Each row of a before or after table is a point. The points were changed in one or more steps. Then noise was added and the rows were shuffled. The steps act on columns, c1 being the first. Write out the steps. A step turns or swaps two columns, mirrors them in a line or flattens them onto one, adds a multiple of one to another, or multiplies or shifts one. Angles are multiples of 10 degrees, from the lower column toward the higher: turns from -170 to 170, lines from 10 to 170 but not 90. Use the fewest steps. Two steps may share a column if one is a turn and the other turns, adds or multiplies; they go together, in the order done. Otherwise the lowest column goes first.
(in the rows, 128 means zero)

Before (13 x 2):
[[158 117]
 [209 156]
 [123 165]
 [145 127]
 [164 112]
 [109 133]
 [110 134]
 [133 130]
 [109 121]
 [148 145]
 [118 150]
 [218 170]
 [120 149]]
After:
[[132 129]
 [111 131]
 [109 130]
 [164 122]
 [144 127]
 [158 125]
 [148 135]
 [123 142]
 [119 136]
 [209 139]
 [118 137]
 [110 126]
 [218 145]]
Steps: multiply c2 by 0.4

Before:
[[ 96 131 142 130]
 [105 175 114 130]
 [161  85  93 167]
 [105  80 110 108]
 [167 143 192 145]
 [ 89 160 133 161]
 [ 96 103  98 123]
 [113  97 140 132]]
After:
[[103  98 147 103]
 [132  96 118 142]
 [ 87 159 183 138]
 [ 80 107 129 104]
 [ 97 110 124 139]
 [160  89 147 156]
 [176 104 142 120]
 [141 166  91 178]]
Steps: swap c1 and c2; mirror c3 and c4 in the line at 70 degrees

Before, 8 rows:
[[145 131  84 149 134 186 151 123 144]
 [150 112 146 137 161 163 130 144 148]
 [127 100  90 168  89  95 141  93  99]
 [119 107 112  99 122 193 154 139 120]
 [129 105  89 170 118 105 105  66  70]
 [ 95 117  98 116 128 171 192  93 125]
 [149 116 120  99 109 182 172  95 152]
 [ 98 152 142 152 113 143  96 124 153]]
After, 8 rows:
[[ 98 110  58 118 130 169 111  98 121]
 [154 113  85  93 138 182 129  96 133]
 [102 116 165 132  99 146 135 120 163]
 [120 120 100  99 145 197 116 140 107]
 [122 155 137 147  89 106  86  72  74]
 [151 123 105 143 120 186  87 127 139]
 [160 106 130 159 144 160 145 146 128]
 [126 135 112 124  72 100  94  95  89]]
Steps: turn c2 and c9 by 50 degrees; turn c1 and c2 by 20 degrees; turn c3 and c7 by 80 degrees; turn c4 and c5 by -50 degrees

Before (9 x 12):
[[132  98 161 134 146 103 141 126 133 129 106 108]
 [117 119 115 149 138 137 188 146 106 136 143  84]
 [ 83 114 144  94 142 151 157 101 133 164 162  80]
 [107  93 142 127 114 164 130  86 116 128 109  81]
 [178 160 185 117 145 157 114 100  74 116 124 145]
 [111 103 105 125 142 142 112 133  66 118 134 138]
 [126  75 118 122 111 115 154 162 130 193  99 152]
 [151 137 125  80  94 159  98  92 169 104 182 106]
 [137 152 135 110 153  79 172 122 151 132  99 174]]
After (9 x 12):
[[140 160 153 100 145 146 114  80 179 134 176  96]
 [ 87 114 109  42 143 175 158  80 105 159  90 132]
 [156  74  84 114 110 102 155 143 136 175 120 126]
 [157 153 127  84 153  59 172 102 128 132 131 148]
 [119 104 129 121 141 149 113 115 188 115 112 110]
 [ 78 137 142   8  93 146  98  72  76 110 160 113]
 [143  93 132 126 114 188 130  67 118 131 104 120]
 [150  99 137 143 146 131 142 106 121 137 129 159]
 [112 119 119 180 138 175 189 126 134 131 119 142]]
Steps: turn c1 and c11 by 80 degrees; multiply c3 by 0.4; turn c3 and c10 by 40 degrees; multiply c4 by 2.5; turn c6 and c12 by -120 degrees; turn c6 and c9 by 160 degrees; shift c8 by -20
